Every row gives one point. Examples show where two turns around zero, p and q, send a point. Write where each new point lands after one turn and then the other. Backwards means that the second turn is done in reverse. Each puzzle has new turns, and all numbers are rounded.

Turn p:
[-0.14  0.46 -0.03] => [-0.21  0.43 -0.01]
[-0.27  0.34 -0.38] => [-0.46  0.25 -0.24]
[ 0.13  0.00 -0.12] => [ 0.06 -0.01 -0.17]
[-0.18 -0.30 -0.36] => [-0.28 -0.37 -0.20]
[-0.19 -0.26  0.45] => [ 0.08 -0.20  0.51]
[ 0.65 -0.24  0.44] => [ 0.81 -0.10  0.10]
Turn q:
[0.42 0.36 0.01] => [ 0.41  0.37 -0.03]
[ 0.11 -0.56 -0.24] => [-0.03 -0.44 -0.44]
[-0.56  0.09  0.42] => [-0.34 -0.10  0.61]
[ 0.03  0.12 -0.19] => [-0.04  0.18 -0.13]
Where do these land?
p, then q backwards: [ 0.04 -0.48  0.25] => [ 0.08 -0.30  0.45]
p, then q: [-0.01  0.44 -0.07] => [-0.11  0.42  0.10]
p, then q: [ 0.39 -0.37 -0.26] => [ 0.09 -0.20 -0.56]
p, then q: [-0.24 -0.29 -0.04] => [-0.14 -0.34  0.06]
q, then p backwards: [-0.17  0.70  0.11] => [-0.20  0.56  0.42]

Turn p:
[0.17 0.57 0.44 0.04] => [-0.03  0.64  0.36 -0.04]
[0.10 0.07 0.49 0.26] => [ 0.10  0.14  0.54 -0.02]
[-0.18 -0.36 -0.11 -0.28] => [ 0.14 -0.32 -0.27 -0.25]
[ 0.45 -0.16  0.22 -0.04] => [0.48 0.08 0.14 0.16]
[-0.39 -0.22 -0.19 -0.12] => [-0.17 -0.33 -0.22 -0.25]
[-0.15  0.10 -0.85  0.15] => [-0.52 -0.21 -0.55  0.41]
Turn q:
[ 0.19  0.17  0.24 -0.37] => [ 0.45  0.15  0.18 -0.01]
[ 0.20 -1.02  0.22 -0.11] => [ 0.28 -1.03 -0.06  0.07]
[-0.21  0.23 -0.28 -0.05] => [-0.17  0.26 -0.08 -0.27]
[-0.28  0.31  0.02  0.28] => [-0.38  0.28  0.17  0.06]
[ 0.10  0.30 -0.21  0.25] => [-0.18  0.32 -0.22  0.15]
Where do these land?
q, then p: [-0.03 -0.41  0.28 -0.09] => [ 0.37 -0.30  0.16 -0.03]
q, then p: [ 0.28 -0.15  0.05 -0.16] => [ 0.21 -0.06 -0.04  0.28]
p, then q: [-0.14  0.14 -0.51 -0.05] => [-0.42  0.01 -0.20 -0.30]
p, then q: [ 0.29 -0.06  0.05 -0.05] => [ 0.06  0.08 -0.14  0.25]
q, then p: [-0.52  0.56 -0.20  0.82] => [-0.98  0.08  0.18 -0.54]
q, then p: [ 0.12 -0.07  0.33 -0.47] => [0.52 0.18 0.14 0.15]
